Each row of a before or after table is a point. The points were changed in one or more steps. Then noise was added and the rows were shuffled. The steps act on how far a point lies along the listed directions, d1 being the first. What was done? A step turns or swaps two directions, mirrors them in a line or flattens them onto one, adds a multiple of one to another, or multiplies one. Angles are multiples of 10 degrees, from the lower direction toward the higher: turns from -170 to 170, lines from 10 to 170 but not 90. Use the fewest steps. Two steps may share a direction if one is a turn and the other turns, adds or multiplies; they go together, in the order done. Otherwise the lowest direction goes first.
(in the rows, 128 means zero)

Directions:
(1): [137 111  65]
(2): [142 191 113]
(3): [192 117 140]
Before (8 x 3)
[[115 162 114]
 [123 147 123]
 [ 70 170 111]
 [122  57 136]
 [ 52 157 138]
 [ 65 137 178]
 [124  58 153]
 [123  77 161]]
After (8 x 3)
[[104 128 157]
 [148 114  75]
 [155 124  58]
 [ 71  79  97]
 [ 59 134 147]
 [ 47 113 119]
 [115 128 144]
 [150 143  61]]
Steps: turn d1 and d2 by 110 degrees

Directions:
(1): [135 129 139  53]
(2): [172 182 157 136]
(3): [190  89 107 130]
(4): [127  92 195 137]
Before (12 x 4)
[[ 53 140 137 128]
 [249  98 109 127]
 [ 69 107 107 141]
 [173 159 144 147]
 [170 144 142 188]
 [ 87 119 114 154]
 [158 108 102 158]
 [ 51 121  95 129]
 [ 91  83 134 164]
 [168 113 147 159]
 [ 88 120 113 154]
 [174 169 121 199]]
After (12 x 4)
[[172 161 147 149]
 [ 54 110 118 125]
 [157  99 118 155]
 [ 71  99 117 136]
 [174 150 155 189]
 [166 121 133 160]
 [250  98 114 125]
 [ 94 113 126 150]
 [ 89 107 131 150]
 [168 140 148 187]
 [ 51 141 137 130]
 [ 92  91 116 166]]
Steps: flatten d1 and d4 onto the line at 160 degrees

Directions:
(1): [ 96 113 140  70 190 139]
(2): [ 84 168  72  97  96 135]
(3): [122 141 131 119 135  36]
Before (14 x 6)
[[104 126  90  71 158 233]
 [112 122 150 123 147  68]
 [149 102 145 123 117 132]
 [134 136 125 162 134 127]
 [ 87 186  72 147  52 136]
 [115 119 150  52 166  84]
 [153 108 140 139 163  76]
 [131 140 147 132 149  11]
 [108  90 166  95 170  85]
 [115 133 142  68 147  96]
 [113 139 127 115 147  30]
 [108 108 119 111 166 139]
 [175 123 171 173 105  45]
 [125  77 170  93 207  90]]
After (14 x 6)
[[115 145  94 112 139  70]
 [102 142 120  62 132 135]
 [ 80 147 108 100 123  97]
 [ 76 120 125  72 144  87]
 [159  77 163 110 201 209]
 [ 75 169  70  91 108 104]
 [144 110 141 116 117 105]
 [ 73 189  71  94 101  73]
 [110 105 122 112 168 133]
 [122 171 105 135  67  42]
 [130 141 119 159 133 118]
 [126 146 110 179  69 214]
 [ 93 137 120  36 144 119]
 [ 84 115 121  63 183  63]]
Steps: turn d2 and d3 by -70 degrees

Directions:
(1): [185 119 108  97 111 101 112 204]
(2): [ 84 153  94 174 117  67  86 141]
(3): [100 145 170 106  98 173  57 148]
(4): [139  91 177 149 203 106  94 139]
(5): [ 94  63 118 173 109 164 150 174]
(6): [107  81  66  78 153 137  91 103]
Before (11 x 8)
[[127 111 199 162 185 122 127  98]
 [101 100  56 157 174  29 123 100]
 [136 102  48 105 134  84 168 125]
 [188 178  66 126 133  40  88 156]
 [128 138  99 150 165  32 143  29]
 [136  97 124 129  96 173 165 163]
 [131 110  48  87 101 130 107 120]
 [174  62 138 104 140 142 136 180]
 [101 127 103 182 126 134 142 123]
 [105  57 129 176 170 119 143 158]
 [121 119 158 204  93  97 122 189]]
After (11 x 8)
[[167 149 127 116 138 145 150 107]
 [188 155 210 119 126 137 151 111]
 [122 105  60  90 104 151 118  99]
 [129 145 124 126 156  72  89 109]
 [134  99  64 102 142 107 183  99]
 [150  21 105 158 138 122 203 121]
 [152  62 111 157 133 188 185 143]
 [166  38 109  93 185 139 199  99]
 [134 190 114 114 115  97 114 104]
 [169 136 152  98 198  92 128  95]
 [138 107 177 169 171  93 110 144]]
Steps: multiply d1 by 0; turn d2 and d5 by 170 degrees

Directions:
(1): [ 51 110 177 103 119 171 109 111  93]
(2): [150  69 129  95  56 132  97 148 166]
(3): [104  81 155 170 134 134 203 161 161]
Before (9 x 9)
[[197 144  87 135 111  95  87 149 153]
 [119 112 176 200 162 118 213 138 154]
 [129  91 136 100  91 143 106 145 145]
 [166 107 114  86  36 123  65 129 166]
 [ 89 141 145 175 198 120 221 131 152]
 [179 167  87 138 144 101 108 118 136]
 [177 146 106 131 124 111 109 115 126]
 [ 82 184 129 197 246 134 211  99  83]
 [157 155 126 149 159 103 121 106 139]]
After (9 x 9)
[[197 206  74 152 146  83 124 116 140]
 [161 113 111 102  85 120  73 124 149]
 [ 31  28 193  91  71 201 117 118 123]
 [193 133  91 128  98 100  78 150 156]
 [ 64  53 181 117 102 156 167 142 175]
 [141 101 147 115  99 123  91 112 150]
 [104  58 202 165 101 140 182 147 170]
 [168 124 114 116  99 120  99 120 133]
 [152 161 107 147 172 112 149 136 129]]
Steps: mirror d1 and d2 in the line at 150 degrees

Directions:
(1): [129 116 133 122 166  97  95 102 212  60 131]
(2): [166 185 173 155 142 113  79 168  80  85 138]
(3): [ 96 114 113 195 193 179 136 180 145 134 140]
Before (9 x 11)
[[142 170 122  62  69 115 154 101  61 187 119]
 [106 119 103  56  45 141 156  62 141 187 110]
 [163 147 131  68  67  64 100 116 106  94 127]
 [124 165 169 178 196 158  69 185 188  32 129]
 [116 143 105 148 122 155 125 152  77 173 140]
 [192 157 157  75  85  59 107  88 110  79 151]
 [ 99 111 131 121 133 145 126 128 150 139 136]
 [117 144 163 202 170 186 101 230  36 158 156]
 [ 93  45  80 134 122 169 175  97 221 160 128]]
After (9 x 11)
[[ 87 113  95 106  87 178 164 102 140 196 118]
 [151 163 184 147 116 137  84 184  28 138 147]
 [126 152 113 135 109 143 117 142  69 165 141]
 [121 166 116 113 120 153 155 143  68 186 129]
 [103  53  83 111  92 158 181  83 202 172 123]
 [101 116 133 111 122 140 127 122 145 142 138]
 [161 138 137 138 150 108 116 132 134  82 159]
 [134 132 119 126 127 108 105 158 126  98 140]
 [140 165 175 127 148 121  67 138 194  27 119]]
Steps: turn d1 and d2 by -10 degrees; multiply d3 by 0

Directions:
(1): [ 92 128  68 108 132 219 156 125 108 174 145 113]
(2): [ 63 178 181 157 134 115 123  67 109 156 173 123]
Before (9 x 12)
[[ 60 165  82 109 136 218 164  83  94 193 164 116]
 [152 135 132 127 121 118 104 134 135 104 129 141]
 [114 133 129 122 111 131 154 147 135 139 148 129]
 [ 61 178 185 182 139 100 137  69 107 153 166 110]
 [102 163 158 123 118  67 127 109 119 108 139 121]
 [ 80 164 130 133 140 157 107  89 113 154 149 117]
 [160 122 143 122 126  90 110 143 143  94  97 132]
 [185 114 104 121 138  95 118 144 138 106  98 128]
 [128 116  46  84 131 248 162 154  96 160 123 104]]
After (9 x 12)
[[110 131  59  87 132 245 160 137  89 169 134 102]
 [148 140 125 136 141  96 114 112 127 122 123 126]
 [123 146 143 115 115  65 125 130 127  97 125 123]
 [133 128 142 156 130 100 136 129 128 116 115 119]
 [110 131  53  91 134 215 161 130 111 167 136 122]
 [117 134 105 120 135 154 106 125 128 134 121 121]
 [141 143 142 132 122 117 103 121 130 109 139 141]
 [119 131 127 121 110 129 154 148 138 137 147 128]
 [136 139 159 129 127  89 109 124 136 108 115 129]]
Steps: flatten d1 and d2 onto the line at 170 degrees

Directions:
(1): [133 176 122 120  78  95 105 159  96  74 161 131 173  52]
(2): [ 87 214  93 118 132 143 208 127 139 116 126 115  73 120]
(3): [ 29 110  81 100 149 123  89 155 144 170 163 158 139 114]
(4): [126 113 147  78  32 141 170 118 179 152 121 172 156 139]
(5): [126 107 121 100 157 121 162 221 156  99  79  85 176 145]
Before (10 x 14)
[[109  46 121 162 223 142  45 113 112 177 134 122 120 125]
 [115 130 129 126 129 139 157 160 142 108 104 151 126 110]
 [157 145 147 126 115 127 105  32  92 164 122 172  63 149]
 [144 128 111 110 197 147 157 136 128 134  78  88 128 163]
 [169 108 143 121   7 120  65  91  98 126 171 205 173  61]
 [190 101 119 158 171 107  71 144  80  77 135  72 162 118]
 [ 91  90 109 142 208 145  91 119 137 159 142 132 139 157]
 [145 106 159  94 116 142 188  69 142 155  90 108 117 176]
 [199 169 151 172  81  95  87  74  52  97 163 105 130  70]
 [191  86 194 127  92 135 131  53 147 148 104 169 135 194]]
After (10 x 14)
[[112 127 127 127 135 140 155 160 141 109 102 146 123 112]
 [195 118 188 136  95 113 107  70 118 116 122 158 147 154]
 [150 144 109  98 161 134 156 145 123 114  90 101 153 134]
 [153 138 151 101 112 120 168  88 110 117 104  97 135 131]
 [167  78 140 143  80 140  67  71 103 158 153 186 127 114]
 [ 92 106 110 125 164 132  88 130 130 142 157 140 163 125]
 [158 163 148 125  99 120  97  42  79 147 132 173  77 127]
 [113  65 124 138 163 126  49 129 116 158 150 142 153  93]
 [181  81 128 138 148 119  96 132 107 103 119  89 160 143]
 [197 133 158 170 100 121 107  51  84 139 141 113 103 127]]
Steps: multiply d1 by 0; multiply d4 by 0.4

Directions:
(1): [ 95 199  79 111 188 149 150 110 143  86 160  99 105  58 124 129 181 149]
(2): [194  76  41 109  67 128 118 123  95 101 148 131 127  93  71 145 145 142]
(3): [111 135 130 111  87 168 149  71 138 164 151 196 121 173 157 181 201 161]
(4): [179 121 130 165 101  91 178 117 218 153 176 109  81 102 157 136 125  80]
(5): [157 172 124 214 134 158 145 104  87 212 110 149 126  94  83  92 122 144]
(6): [152 134 118 179 131  62 166 160 162  88  86 150 176 144 140 120 163 213]
Before (13 x 18)
[[ 92 140 126 119 137 142 121 106 130 144 119 158 155 147 132 144 158 178]
 [124 140  86 106 168  80 149 129 173  63 149 109 116  94 147 141 158 130]
 [112 145 161 144 122 150 131  98 128 165 127 145 149 140 130 131 145 144]
 [163 130  92 154 106 165 145  94  92 137 125 176 152 128  97 131 166 163]
 [109 147 140 145 149 119 170  99 148 126 130 158 137 156 153 127 141 137]
 [159  81 121 104  88 119  98 145 123 125 125 147 117 145 123 154 121 125]
 [169  62 123 109  67 150 119 131 116 162 119 174 139 158 100 147 126 131]
 [135  99 106 136 106 118 123 126 109  98 129 163 131 161 126 163 145 153]
 [115 143 112 114 171  64 137 174 157  52 127  93 129  94 132 117 125 131]
 [118 146 146 126 139 164 115 104 123 166 135 149 105 144 125 124 133 124]
 [107 167 181 164 154 129 144 112 124 175 111 141 156 134 126 120 116 168]
 [118 133  96 107 119 138 124 124 111  67 119 146 142 142 109 134 164 184]
 [128 149 124 163 170  51 169 169 249  86 148  95 107 114 176 135 128 122]]
After (13 x 18)
[[169  59 128 108  87 146 101 151 104 156 117 136 131 135  84 124  82  97]
 [159  83 126 109 102 112  94 160 122 120 119 128 118 135 118 140 100 113]
 [118 147 151 130 152 156 108 118 122 162 130 130 103 132 118 109 109 108]
 [136  89 101 117 105 139 104 121  91 105 144 147 116 145 112 159 123 117]
 [109 159 170 145 133 154 141  88 114 191 128 157 144 140 124 142 134 162]
 [ 92 130 116  94 127 169 101  96 108 157 140 144 133 130 115 148 136 139]
 [111 138 156 130 120 165 116  94 114 170 135 133 135 127 119 129 129 117]
 [131 142 106 142 123  85 180 122 247 111 172 149  99 140 185 181 188 147]
 [163 122  88 135 111 182 121  97  72 140 139 144 132 103  77 119 128 116]
 [118 123  89  87 112 159 109 113  93  77 136 136 125 130  96 138 150 154]
 [110 135 129 119 131 150 156  79 129 142 154 160 119 148 143 140 141 110]
 [115 146 105 115 141  72 159 146 170  61 130 143 138 125 150 151 180 174]
 [125 137  79  98 152  93 151 114 172  72 158 126 111 101 149 156 176 136]]
Steps: turn d3 and d6 by -70 degrees; turn d2 and d3 by -30 degrees

Directions:
(1): [137 170 144 122 158 154  89  55  87 177 133 191 176 132 140 114 150 121
 214 122]
(2): [ 83  95 109 211 128 118  97 111 176 101  65 128 106 151 172 140 107 173
 192 153]
(3): [166 148 150 129  76  56 163  44 141 112 148 113  86  63 109 151 144 170
 153 120]
Before (12 x 20)
[[122 109 131 144 120 126 142 165 141 106 118 111 124 125 130 136 124 137
  100 121]
 [143 128 137 106 117 107 148 130 118 121 154 114 121 107 107 140 135 121
   97 119]
 [111 130 134 138 126 123 109 104 127 117 119 139 134 119 137 128 128 141
  150 135]
 [132 142 128 127 148 148 117 108 112 149 129 147 150 149 135 123 135 121
  147 127]
 [123 121 128 169  91  91 137  82 155 112 114 118 101 111 130 136 121 161
  165 141]
 [135 141 125 116 134 136 133 136 110 145 130 135 142 135 122 120 124 117
  126 119]
 [106 104 115 139 136 139 130 155 147  99 116 108 120 146 133 133 120 119
   96 135]
 [130 126 127 137 111 106 122 112 139 123 126 121 111 123 125 136 131 148
  140 129]
 [148 133 123 109 110 125 140 114 116 128 159 126 130 113 117 137 141 124
  113 118]
 [129 132 129 134 113 114 129 113 147 103 114 121 119 114 128 140 113 153
  154 143]
 [133 134 128 130 122 115 131 112 129 131 138 131 123 111 124 128 138 127
  142 125]
 [136 124 132 108 123 130 142 151 130 113 146 105 126 116 110 124 131 114
   95 124]]
After (12 x 20)
[[161 156 146  53 149 150 139 145  69 161 186 144 169 119  93 119 150  75
   80 105]
 [166 153 132  64 124 149 143 125  82 153 189 140 157 113 100 124 152  91
   90 105]
 [152 146 140  63 143 159 140 162  92 142 175 124 159 121  95 109 143  79
   77 112]
 [ 71 105 110 234 132 131  75  73 169 122  54 157 127 164 181 127 106 174
  249 163]
 [ 92  98 110 159 145 147 114 152 152 100  99 117 125 160 147 131 116 124
  119 141]
 [147 133 132 126 110 103 152 103 134 120 138 111 109 115 118 139 134 142
  115 125]
 [110 122 120 159 132 128  95 110 139 132 105 140 127 147 145 130 126 148
  174 137]
 [155 147 132  90 117 119 159 140 105 140 153 119 131 113 101 124 130 111
   92 111]
 [109 112 128 151 143 152 118 167 131 121 106 133 146 147 143 127 123 129
  123 124]
 [101 123 118 170 135 136  95 109 154 107  81 141 132 143 156 136 105 161
  200 155]
 [132 137 128 126 131 125 125 114 122 138 139 138 133 117 125 124 140 120
  146 124]
 [ 97 116 128 170 120 112 102  97 149 102  97 134 118 123 152 135 119 161
  170 144]]
Steps: swap d1 and d3; multiply d2 by 3

Directions:
(1): [154  63  96 141  93 140 105  98 149 182 115  85 182 120 117 171 177 208
 173 138 147 188 115 100]
(2): [ 84 224 152  78  91 143 122  89 135 145 183  44 137 157 113 136  97 125
 129 109 167 177 158 134]
(3): [164  93 173 140  47 184 137 122 135 119 168 125 123  91 162 100 124  94
  55 151 168 147  48 134]
(4): [137  81 173 100 131 153 169 137 220 123 146  94  99 101 107 124 105 171
 115 154  56 125 188 186]
(5): [119 107  69  83 121 173  97 133 104 212  74  82 112 114 159 145 101  77
 103  80  75 109 108 167]
Before (12 x 24)
[[ 90 154 113 129 178  87 137 112  71  93 101 157 102 159 140 116 111 113
  138 129 141  99 110 115]
 [141 144 113 197 179  66 112 151  92  60 107 224 148 161 110  90 132 109
  177 152 171  79 158  52]
 [152  78 126 132  40 166  98  98 153 198 123  93 159  95 135 144 125 146
  112 114 137 186  98 117]
 [160  49 126 106  84 165 143 120 161 172 132  97 131 103 161 153 135 117
   86 127  88 101 124 164]
 [112 140  71  84 199  90 101 153  61 143  48 173  98 159 137 110 121  62
  141 106  90  47 169 158]
 [126 176 114 159 135  53  96 100 116 112 137 141 166 173  82 148 175 200
  190 129 188 179 144  70]
 [ 82 230 130 161 181  46 110 158  81  58 128 176 110 184 131 118 126  89
  165 110 134  93 150 101]
 [130  92  99 118 131 158 143 149 145 144  92 140 117 125 137 126 118  98
  124 104  77  95 159 148]
 [126 177 150 164 149 116 134 156  80  78 145 209 109 131 137  76 108  76
  112 127 144 106 106 129]
 [153  70 125 141 181  98 169 140 171 128 109 145 121 125 130 153 145 189
  160 141  54 115 187 143]
 [104 159  97  57 151 154 118 122 126 190 116  40 124 141 123 161  92 127
  140  85  71 146 196 158]
 [128 144 126  87 135 153 142 121 111 141  98 116  95 119 151 114 102  81
   71 117  86  99 112 153]]
After (12 x 24)
[[ 94 226 104 137 146  83  91 104  99 115 140 114 172 196  93 121 110 126
  206 119 195 140 198  56]
 [152 109 141 106  77 168 137  87 136 153 130  83 141 112 143 132 142 144
   90 143 137 164  88 123]
 [132 131 160 122  72 173 156 120 166 113 166 110 133 128 130 114 119 113
  107 130 147 145 144 134]
 [121 170 196 118 146 108 189 124 176  81 190 123 101 141 125 122 106 148
  120 146 102 131 195 151]
 [142  96 130 137 114 141 123 156 121 144  91 183  92  88 157  98  86  53
   69 103  80  84 103 152]
 [142  97 152  97  87 163 155 125 157 142 155 102 108 109 164 131 109  79
   60 125  95  85 134 174]
 [127 166 105 170 196  32 109 147  89  79  95 218 116 165 100 119 153 141
  165 118 131  96 146  92]
 [108 174 112 177 115  67  84 111 113 112 142 111 181 176 115 165 181 192
  213 131 183 185 133  61]
 [198  41 182 168 105 151 163 143 156  80 162 163 133  88 138 113 154 160
   96 181 135 147 100 114]
 [106 175  92 122 113 136  91 100  93 184 131  87 172 150 116 146 132 158
  183  97 156 192 136 113]
 [ 99 147 122 128 126 103 130  77  94 114 131 106 140 160 127 139 136 166
  159 141 188 162 102  93]
 [143 158 186 115  52 127 119  81 121 101 197 106 169 152 117 104 159 147
  126 174 248 188 117 103]]
Steps: turn d1 and d2 by -150 degrees; swap d3 and d5

Directions:
(1): [141 138 113  84 160 132  93  78 192 132 194 136 179 144 185 108 103 189
 145 106 130  65 155 164 159 159  77 178 170 132 171  77]
(2): [178 101 138 167 155  73 114  85 133 135  65  89 135  71 119 100 204 143
 163  86 175 153 127 154 125  58  50 138 139 176 114 117]
(3): [142 157 131 190 166 202 125  75  97 143 143 138 169 130  84 150 107  78
  74 153  88  88 136 147 130  97 128  90 172 212  87  72]
(4): [107 145  96 198 188 167  96 165 135 141 220 112 148 184 159  85 176 117
 155 109 116 185 144 115 143  73 123 138 138  87  89 186]
Before (8 x 32)
[[162 156 144 138 135 145 129  76 123 130 130 130 165 105  95 165  99 102
   85 133  93  79 128 146 128 126  97  91 163 207 143  47]
 [113 103 169 117  53  87 175 168  65 133  21 132  49  99  64 174 116  72
  104 145 133 172  84  68  84 119 187  75  68 128 111 153]
 [151 118 135  80 113  59 122 100 152 144  77 113 135  79 128 114 140 161
  148  99 169 103 118 148 125 114  74 148 131 148 158 130]
 [119 128 111 119 128 162 150 116 133 131 154 149 148 162 108 155 115 130
  112 151 120 103 138 121 126 125 144 105 148 140 140 127]
 [147 120 144 183 162 107 116  95 116 133 112  97 128 115 109 103 193 113
  150  88 162 170 114 136 136  61  82 131 124 176 100 140]
 [133 106 126  96 117 116 132  93 132 115 122 153 118 128  99 141 115 135
  113 138 125  97 132 157 134 155 114 142 141 143 152 102]
 [144 158 124 128 142 163 136  93 146 139 145 128 157 137 123 102 114 114
  121 140 119  89 117 157 126 105  97 120 152 171 119  93]
 [122 136 103 104 152 143 102 121 154 134 191 144 151 160 155 106 129 142
  149 125 115 138 127 115 160 153 114 153 128 116 136 161]]
After (8 x 32)
[[114 112 118 158 133 140 133 135 102 121 138 142 104 150  82 129 150  94
  114 141 114 157 127 131 126 111 138 119 127 125 108 155]
 [113 141 110 137 133 189 151 119 121 135 169 155 154 175  98 163 104 111
   94 164 103 102 139 118 124 123 160  92 155 147 124 124]
 [142 105 128 139 127  43 121 153 128 145  69  85 108  86 122  86 210 136
  179  81 184 191 108 121 114  51  79 137 102 114 117 205]
 [144 170 121 185 164 200 134  93 119 149 156 124 164 147  96 104 129  76
  103 149 101 107 118 153 124  65 108  95 162 194  81 102]
 [154 177 136 247 179 213 128  90  68 146 152 122 176 129  49 166 131  27
   54 151  60 122 128 133 120  52 120  43 174 240  67  70]
 [127  94 177  43  30  58 176 132 101 125   7 145  58  80  87 184  77 118
  104 140 144 112  88  91  93 176 166 104  77 134 163 105]
 [115 135 101  95 144 139 104 134 156 132 195 146 146 166 162 104 126 145
  153 126 113 143 125 107 160 163 123 155 122 100 141 172]
 [183 110 155 158 167  79 108  34 138 134  76  92 150  75 112 104 191 143
  152  73 181 124 120 170 143  62  31 146 148 225 125  85]]
Steps: swap d1 and d4; multiply d2 by 1.6; multiply d3 by 2
